Each row is a point. The points of each table are mixes of a few directions, plus a little noise. How many directions does each table use, and how many do they share? Where both have some left over, give the other angles between the two spaces (their principal angles), to ten degrees, smallest first.
In the rows, zero is written as 128.

First (5 x 2):
[[ 64 109]
 [136 131]
 [202 151]
 [129 128]
 [111 122]]
Second (4 x 2):
[[ 88 116]
 [ 81 114]
 [160 138]
 [182 145]]
Directions: first 1, second 1, shared 1

First:
[[163 105 119]
 [139 175  84]
 [ 79  99 188]
 [131 133 122]]
Second:
[[147 181 115]
 [145 176 116]
 [117  96 136]
 [ 98  43 148]
 [133 143 124]]
Directions: first 2, second 1, shared 0; angles 30

First, 8 rows:
[[117 201 164 105]
 [138  49  88 152]
 [120 182 154 111]
 [125 156 142 120]
 [142  41  85 156]
 [121 168 149 116]
 [132 105 116 135]
 [127 122 127 131]]
Second (7 x 4):
[[142  59 116 107]
 [ 87 189 126 128]
 [129 129 113 160]
 [126 113 158  51]
 [135 120 124 138]
 [151 193 167 143]
 [127  91  91 168]]
Directions: first 1, second 3, shared 1

First (8 x 6):
[[120 126 153  96 127  99]
 [126 136 115 146 147 142]
 [115 142 132 125 162 124]
 [189  92  56 212  20 210]
 [124 118 162  86 104  91]
 [119 138 126 132 156 130]
 [112 144 131 125 173 125]
 [118 129 151 101 137 104]]
Second (9 x 6):
[[106  89 125 115  51 117]
 [126 188 153  92 221 138]
 [111 144 111 138 156 151]
 [167 129 106 189 159 138]
 [ 98 107 104 137  90 141]
 [132 120 162  83  98  98]
 [117 107 134 110  81 115]
 [212 124 153 159 148  93]
 [ 83 145 103 128 149 162]]
Directions: first 2, second 3, shared 1; angles 30

First:
[[191 100 127 192 123 138  70 162  16]
 [106 139 122 107 127 126 144 117 168]
 [151 137 115 150 114 127  93 134 114]
 [124 115 183 108 133 110 157 113 131]
 [ 81 164  94  90 124 130 151 110 225]
 [145 165 150 128  87  98  90 108 173]
 [121  67 148 129 179 147 179 150  43]
 [ 91 124  95 107 153 147 164 132 148]
 [141 141 119 140 114 124 103 128 133]]
Second (7 x 9):
[[119  83 188  98 164 123 182 127 113]
 [ 81 151 111 103 128 127 169 107 157]
 [122 162  49 175 104 144 102 134  67]
 [157 121 133 143 122 129  96 139 123]
 [158 110 165 123 133 121 105 136 154]
 [201 107 170 145 120 121  51 151 158]
 [ 56 162  79 109 128 133 191 102 124]]
Directions: first 3, second 3, shared 2; angles 50

First, 8 rows:
[[114 197 126 102  65  96 129 139 131 104 116]
 [131 182 130 147 120 121  99 159 136 106 141]
 [132 112  82  98 123 147 136 156  85 159 105]
 [110 173 165 170 123 142 131 141 172 122 106]
 [180  42  85  94 132 111 158 122  94 169 135]
 [145  44 104 118 182 152 124 107  95 151 153]
 [131 105 172 170 166 132 124  98 164 118 151]
 [ 86 168 161 125 109 124 124 103 147  94 120]]
Second:
[[123  90 178 112 112  76   7 124  64 144  97]
 [128 133 107 139 121 132 145 102 151 159  89]
 [110 188 101 148 130 138 134 142 136 107 121]
 [118 138  96 127 130 160 160 108 154 154 107]
 [128  87 178  85 138 153  63 134  55 125 116]
 [150 122 146 115 133 135 144 136 117 103 152]
 [158 158 123 111 111 109 124 113 132 104 149]
 [105 144  81 136 134 141 184 140 189 125 193]
 [132  94 143 179 143 107 190 151 154 132 127]]
Directions: first 5, second 6, shared 2; angles 40, 60, 90
